Each row of a before or after table is a point. The points were changed in one or more steps. Then noise was added and the rows were shuffled. The steps act on columns, c1 being the first. Name the steps. A step turns or swaps two columns, mirrors them in a line or flattens them onto one, adds a multiple of one to another, or multiplies or shifts one. Angles are multiples of 10 degrees, from the lower column toward the higher: turns from -170 to 170, lines from 10 to 170 but not 90. Use the fewest steps. Two steps may share a column if one is a turn and the other turns, adds or multiplies; they go together, in the order done. Otherwise the lowest column goes first.

Before (11 x 2):
[[-1.4, 5.9],
[-0.2, 1.4],
[5.2, -7.2],
[-0.7, 3.3],
[0.7, -1.7],
[-1.3, 7.5],
[-2.4, -5.5],
[4.3, -3.2],
[-1.9, 6.5],
[5.8, -4.4],
[-1.4, -0.1]]
After, 11 rows:
[[-5.2, 4.8],
[7.4, -1.1],
[0.7, -6.1],
[-4.8, 5.9],
[-4.1, 4.6],
[5.3, -0.1],
[-0.7, 1.0],
[-2.4, 2.7],
[8.6, -3.7],
[1.3, -1.3],
[-1.4, -0.7]]
Steps: turn c1 and c2 by 30 degrees

Before, 13 rows:
[[2.5, -2.5, 4.8, 1.5],
[-6.3, -1.9, -0.5, -1.4],
[-7.5, -1.9, -3.9, -3.2],
[3.9, -2.7, -7.6, -0.6],
[8.4, 1.4, -12.2, 3.4],
[-4.0, 8.2, 0.6, 0.5],
[0.0, 2.7, 0.3, 1.0],
[-1.7, -0.9, 0.4, 0.0],
[-1.2, -0.3, -4.4, 4.4],
[-8.6, 0.4, 1.3, -3.6],
[-6.2, 0.3, 4.2, 0.2],
[-7.6, -1.4, 0.1, 0.3],
[1.1, 1.9, 7.8, -2.4]]
After:
[[-3.4, 2.1, 4.8, -2.4],
[-7.1, -0.2, -4.0, -4.2],
[-13.7, 1.6, -0.1, -0.4],
[-13.4, 2.6, -4.2, 2.9],
[-7.7, 1.1, 0.2, -0.1],
[2.5, -1.8, -12.2, -2.9],
[-5.9, -2.8, 0.5, -0.5],
[-12.6, -0.7, 4.2, 0.2],
[-2.2, 2.3, -7.8, -0.1],
[-9.8, -8.2, 0.9, 1.0],
[-12.4, 2.1, -0.4, 0.9],
[-15.0, 0.4, 1.1, 3.7],
[-4.8, -1.5, 7.7, 2.7]]
Steps: shift c1 by -6.0; turn c2 and c4 by 170 degrees

Before:
[[1.2, -3.8, 8.0, -6.5, 0.3, 0.7],
[-0.6, -2.7, -1.5, -4.6, -3.0, 11.0],
[-2.6, 3.9, -6.4, -3.7, 1.3, 3.6],
[3.2, -2.5, -7.2, -6.1, -4.8, 2.3],
[0.2, 7.9, -6.0, -2.3, 2.5, -1.5],
[-0.5, -5.5, -1.6, -3.8, -2.2, 3.2],
[-2.6, -3.4, 0.7, 0.8, -7.4, 6.8],
[4.9, -7.6, 4.3, 2.8, 0.7, 1.7],
[9.9, -1.1, -8.7, 2.8, -3.3, 2.1],
[4.0, -0.9, 3.4, -12.2, -0.3, 1.4],
[0.1, -3.2, 1.4, 0.1, 3.5, 2.9],
[7.4, 0.7, 8.0, -1.5, -2.6, 4.2]]
After (12 x 6):
[[4.9, -7.3, 4.3, -3.3, 0.2, 1.8],
[4.0, -0.8, -10.4, -7.6, -0.7, 1.0],
[1.7, -3.2, 0.4, -0.6, 3.6, -1.9],
[1.9, -5.7, -4.0, -0.3, -2.4, -2.8],
[1.3, -3.5, -3.5, -9.7, -0.1, 0.4],
[2.3, -3.6, 0.7, -0.1, -7.1, -6.7],
[6.3, -2.7, -5.1, -0.1, -2.9, -9.0],
[8.5, 1.0, 1.1, -7.8, -2.7, 1.7],
[-0.6, 7.9, -4.4, 5.0, 2.8, 0.5],
[4.1, -2.4, -8.4, 4.9, -4.7, 0.3],
[0.2, 4.3, -5.7, 4.6, 1.2, -4.7],
[9.0, -1.4, 0.0, 9.1, -3.4, 5.0]]
Steps: mirror c1 and c6 in the line at 20 degrees; turn c3 and c4 by -70 degrees

Before (12 x 9):
[[-1.3, -5.3, -1.1, -3.0, 2.7, -11.8, -1.2, -1.0, 4.5],
[-3.2, -1.5, -3.7, 0.8, 5.5, 3.1, 0.9, 7.0, -2.9],
[-3.0, 2.0, -3.7, -0.9, -2.8, 5.2, -5.7, 0.2, -6.1],
[1.5, -3.4, 5.5, -0.3, 0.0, -0.8, -4.1, -0.4, 4.5],
[-4.2, -2.3, 1.5, -7.3, -1.6, -4.4, -3.8, 2.1, 1.6],
[-6.8, 5.2, 2.2, 1.0, 6.6, -7.3, -0.7, -2.3, 2.1],
[1.7, -0.5, 4.8, 2.2, -3.7, 3.1, 10.6, -1.0, 2.6],
[-0.8, 1.2, -5.3, -2.0, -0.5, -0.1, -0.9, 4.7, 2.8],
[1.7, -6.1, 7.2, -2.5, 10.4, 3.1, 0.7, -3.7, 1.3],
[-9.9, -7.5, -0.3, 3.6, 9.8, 4.6, -1.1, -3.4, -3.9],
[-1.2, -1.1, -6.1, -4.6, 0.1, -2.1, -0.4, 1.3, 3.1],
[-6.6, 3.3, -3.9, -1.1, -6.3, -3.0, 2.1, -1.0, 9.1]]
After, 12 rows:
[[-3.7, 5.0, 7.1, -1.5, -9.2, 3.1, 0.8, -12.8, -4.5],
[-2.5, 2.6, 5.4, 0.9, 1.4, -0.9, -3.9, -5.4, -4.0],
[7.4, -0.8, -3.7, 0.0, 9.0, -2.9, 1.9, 3.7, -6.5],
[3.4, -0.9, -3.7, 0.2, 0.4, 5.4, -5.7, 3.2, 6.7],
[8.2, -2.6, 2.2, 2.0, -5.4, -7.2, -0.8, 5.5, -4.3],
[1.2, -0.8, -5.2, -1.2, 1.4, -0.2, -0.9, 6.3, -2.5],
[-0.5, 5.6, -1.2, -2.0, -0.9, -11.8, -1.3, -9.0, -5.3],
[6.7, 10.4, -0.4, 4.8, -10.7, 4.8, -1.0, -14.7, 0.2],
[-1.8, -0.2, 4.7, 3.3, 4.5, 2.8, 10.8, -1.8, -1.3],
[2.5, 2.6, -3.5, 2.0, -6.4, 3.1, 1.0, 4.7, 0.8],
[3.2, 3.6, 1.4, -6.2, 2.1, -4.4, -3.7, -1.5, -1.0],
[0.6, 1.6, -6.1, -3.6, 0.8, -2.1, -0.3, -0.3, -3.0]]
Steps: add 1.5 times c2 to c8; turn c1 and c2 by -160 degrees; shift c4 by 1.0; turn c5 and c9 by -160 degrees

Before, 9 rows:
[[0.6, 0.8, -7.9, 0.2, -1.0, -0.8, 5.7, -1.1, 3.0, -2.4, 9.1],
[5.2, 4.0, -11.3, 6.3, -2.5, -0.8, 8.2, 1.9, 1.3, 3.4, 8.6],
[-1.7, -4.8, -5.0, 1.2, 0.7, -2.6, 6.0, 4.0, 2.1, -0.7, -1.1],
[-1.1, 1.2, -3.0, -2.7, -2.9, -3.6, -1.0, 6.0, 7.8, -0.6, -4.5],
[5.6, -7.7, 2.2, -1.6, -3.4, 3.0, 9.0, 0.9, 8.6, 2.2, 2.4],
[6.0, 0.2, -0.8, 1.4, -4.0, -2.4, 11.1, -2.0, 7.3, -5.9, 0.6],
[1.3, -9.3, -3.2, -1.1, -4.3, -8.0, 3.6, 3.8, -3.5, -1.8, 2.1],
[5.8, 0.5, -4.6, -4.5, 0.7, 5.5, 2.5, -1.1, -7.2, -3.2, 6.2],
[-7.2, 3.5, 2.5, 1.9, -2.7, 8.4, 5.1, -5.2, -2.5, 4.0, 10.2]]
After:
[[5.9, 0.1, -1.0, 1.7, -4.1, 2.3, 11.3, -2.1, 7.3, -6.0, 0.6],
[5.2, 1.9, -11.8, -1.5, -2.5, 6.2, 8.2, 2.0, 1.1, 3.3, 8.6],
[0.7, -0.6, -8.0, 0.8, -1.0, 0.3, 5.5, -1.2, 3.2, -2.5, 9.1],
[-7.3, 3.9, 1.8, -8.6, -2.8, -1.0, 5.2, -5.3, -2.5, 4.1, 10.4],
[-1.7, -5.7, -4.1, 1.9, 0.5, 2.0, 5.9, 4.0, 2.2, -0.7, -0.9],
[-1.0, 0.7, -3.1, 4.2, -2.9, -1.3, -1.0, 6.1, 7.6, -0.6, -4.5],
[1.2, -9.6, -1.5, 7.9, -4.3, 1.7, 3.6, 3.8, -3.5, -1.8, 2.0],
[5.6, -7.1, 3.7, -2.3, -3.5, -2.6, 8.9, 0.9, 8.7, 2.3, 2.5],
[5.8, -0.3, -4.7, -3.8, 0.7, -6.2, 2.5, -1.3, -7.3, -3.1, 6.4]]
Steps: turn c2 and c3 by -10 degrees; turn c4 and c6 by 110 degrees

Before, 12 rows:
[[5.6, 1.9, -6.5, 5.7, 5.8, -5.1, -4.6, -3.8, 1.3, 3.5, 0.1, -6.1, 0.4, 9.3],
[4.3, -2.7, -5.3, 4.6, 0.6, -2.6, -2.8, 4.6, -1.5, 1.3, 1.3, -4.0, -6.0, 1.7],
[3.4, 7.9, 1.4, -3.2, 0.6, -2.2, 5.9, 4.4, 3.9, 3.3, -2.5, -5.2, 3.8, 4.7],
[-3.3, 2.1, 5.2, 0.5, -4.0, -3.7, -0.6, 5.9, -7.4, -6.2, 6.1, 1.6, -1.7, -4.6],
[0.2, 3.0, -2.1, 6.2, 4.4, 4.4, -0.3, 5.1, -4.8, 6.6, -1.9, 6.2, -4.9, -2.6],
[4.3, 7.2, 4.9, -0.9, 3.5, -1.7, -4.8, 2.7, -1.6, 7.1, -2.7, 0.2, -4.7, 0.4],
[2.6, 7.8, -3.5, -5.1, -5.5, -2.6, -0.8, 5.9, -4.5, -1.7, -3.2, 6.4, 1.1, -0.2],
[9.6, -4.0, 1.1, 2.3, 7.3, -4.2, 1.0, 5.6, -6.2, -2.3, 6.9, -3.9, 1.1, -3.1],
[4.5, -4.7, -5.8, -5.1, -2.6, -4.4, -5.6, 2.3, -5.6, 0.0, 4.8, -5.3, 4.2, 8.8],
[6.5, -1.0, -0.5, 5.2, 0.4, -2.5, 6.4, 5.5, -0.4, -1.2, 7.8, 2.9, -3.7, 9.5],
[4.6, 4.6, 1.5, 1.9, -3.0, 5.6, 3.8, -3.5, -3.9, -0.1, 2.1, 0.3, -5.0, -4.9],
[2.5, 6.3, -2.8, -3.0, -1.1, -4.0, 3.2, 3.2, 5.9, 6.4, -1.7, 5.8, 4.6, -4.5]]
After (12 x 14):
[[2.3, 0.6, -5.5, 3.9, 0.7, -4.4, 5.0, -3.7, -2.4, 3.0, -1.4, -0.1, 6.4, 9.1],
[6.0, 7.8, 1.1, -3.7, 0.9, -2.8, -2.3, -5.4, 3.4, 1.5, 1.6, 5.9, 0.5, -13.3],
[8.4, -4.4, 0.9, 1.6, 7.7, -15.0, 4.8, -2.3, -8.9, 6.6, -2.7, 3.2, 2.3, 5.4],
[-0.8, 5.7, -5.4, -5.2, -1.8, 0.1, 6.8, -1.5, -6.9, 1.6, -3.7, 6.6, -0.5, 25.4],
[2.3, 8.4, -6.1, 5.5, 5.2, -14.7, 6.7, -0.2, 0.2, -5.5, 0.9, 5.7, 4.0, 9.2],
[0.0, -0.2, -2.3, 6.4, 5.2, -2.3, 0.3, -8.1, 1.1, -0.3, -6.2, -7.5, -0.4, -11.5],
[5.4, -1.6, 0.8, 2.7, -3.3, 10.4, 0.1, 2.1, -3.2, -2.9, -2.3, -3.2, 3.8, -19.1],
[8.8, 6.8, -0.4, 5.8, 1.1, -2.6, -0.8, -1.9, -6.9, 4.6, 2.4, -5.4, 1.1, 17.2],
[2.1, 2.5, -2.7, -5.1, -5.7, 5.4, 2.6, -2.5, 1.5, 5.4, -5.5, -4.5, -5.7, -21.0],
[3.0, -0.6, -2.9, -3.2, -1.0, -1.9, -0.6, -7.1, 3.5, -0.9, 5.7, -1.6, -7.0, -22.1],
[0.5, 3.9, 5.4, -0.9, 4.2, -6.9, 6.2, -6.8, 1.5, -2.5, -2.8, -2.8, 3.7, -18.3],
[-3.1, -3.7, 5.2, 0.7, -3.9, 2.3, -1.2, 2.0, -7.9, 9.4, -4.7, -2.5, -0.1, -11.6]]
Steps: mirror c1 and c7 in the line at 20 degrees; turn c2 and c14 by -60 degrees; multiply c14 by 3; add -1.5 times c5 to c6; turn c8 and c10 by 130 degrees; turn c9 and c11 by 70 degrees; turn c12 and c13 by -140 degrees
